Each row of a before or after table is a point. One or more steps were done to the points. Then noise was added and the rows were shuffled. The steps act on how far a point lies along the listed directions, d1 being the first. What was done? A step turns or swaps two directions, mirrors them in a line or flattens them onto one, adds a multiple of one to another, or multiplies one. Angles are multiples of 10 degrees, from the lower direction toward the higher: turns from -170 to 170, lines from 10 to 170 but not 90. Use the fewest steps. Two steps may share a direction if one is a turn and the other turns, adds or multiplies; they go together, in the order done. Otherwise the lowest direction goes first.

Directions:
(1): [-49  -1]
(2): [-1 49]
Before (10 x 2):
[[ 35   6]
 [-23   7]
 [-19   7]
 [ 21  10]
 [ 38 -23]
 [  4 -50]
 [ 31 -21]
 [-60  -6]
 [ 12   5]
 [-40 -19]]
After (10 x 2):
[[-36   0]
 [ 16 -12]
 [  4  49]
 [-24  -5]
 [-12  -4]
 [ 62  -2]
 [ 23 -11]
 [ 43  13]
 [-25  26]
 [-34  30]]
Steps: turn d1 and d2 by -170 degrees

Directions:
(1): [-42 -38 -34   3]
(2): [-18  51 -37  -9]
(3): [-44  17  38  26]
(4): [ 19   2 -20  60]
Before (13 x 4):
[[-18   0  -9 -18]
 [ 15  31  -7  46]
 [ 13  46 -22  36]
 [-33 -10  -4  12]
 [-45 -10 -25 -21]
 [ 18  18  -2  33]
 [ 30  17 -20  45]
 [  0  35 -10  29]
 [-15 -22 -26   2]
 [-11  39  14   4]
 [-14 -36 -41 -28]
 [ 49  27  10  13]
 [ -7 -49   6 -28]]
After (13 x 4):
[[-15  -7  -8 -54]
 [-16  -4   4 -39]
 [  9 -42 -13  47]
 [-14   5 -31  14]
 [-10 -27 -17  18]
 [ -1  -2 -19 -43]
 [ 13 -10 -40  36]
 [ -7  -3  15  55]
 [ 17  24 -18 -28]
 [ 15  -1 -15  16]
 [  4   1  35 -45]
 [-20 -26   3 -51]
 [  5 -16 -16 -60]]
Steps: mirror d1 and d4 in the line at 20 degrees; turn d2 and d3 by -90 degrees

Directions:
(1): [ -7  -2  16  44   9  26  48 -42]
(2): [-17   6 -33 -13 -11 -60  38 -20]
Before (14 x 8):
[[  4   0  -8  12   5  19   4   4]
 [ -8 -20  -1  -6   0  -3   2   4]
 [-29 -15  -3  21   1  -8  55 -37]
 [  0   4 -24 -22  -7 -44   5  12]
 [  7  -3   7   9   5  24  -4   6]
 [  0  -7  15  22   2  17   4   0]
 [ -4  -6 -26 -31  -6 -19  -6  22]
 [ -1   4  16  -9   8  19 -32  26]
 [-16  11   4  20  -1  -9  50 -44]
 [ -6  -4   7  19  14  28  21 -16]
 [ 29  -9  37  -1   9  51 -23  37]
 [ -1  -2  -8  -6   1  -6  14  -9]
 [ -9  -2  12  11  11  15  -2  -2]
 [ -5   8 -33 -29  -6 -60  13  13]]
After (14 x 8):
[[  4  -1  -4  -2   0   5  -5  10]
 [-10  -2  -8   2   8   1  19 -11]
 [  6   0  -1   4   4  -3   6   5]
 [-17  13   0  15  -3 -15  50 -43]
 [ -7 -19   2  -4   0   1   2   4]
 [ 24  -5  14 -26   0  12 -24  44]
 [  3   1 -15   4   2   7   3   6]
 [ -3   6  11 -14   5  10 -32  29]
 [-11   0   2   1   7  -2  -2   1]
 [  0  -9  -8 -12   2  13  -5  16]
 [  2   3  -2   5   7  -3  15   3]
 [  0  -2  -5  -2   3   2  15 -10]
 [ -3  -5   3   9  -3  -5   2   4]
 [-29 -15  -6  17  -1 -13  55 -35]]
Steps: flatten d1 and d2 onto the line at 40 degrees
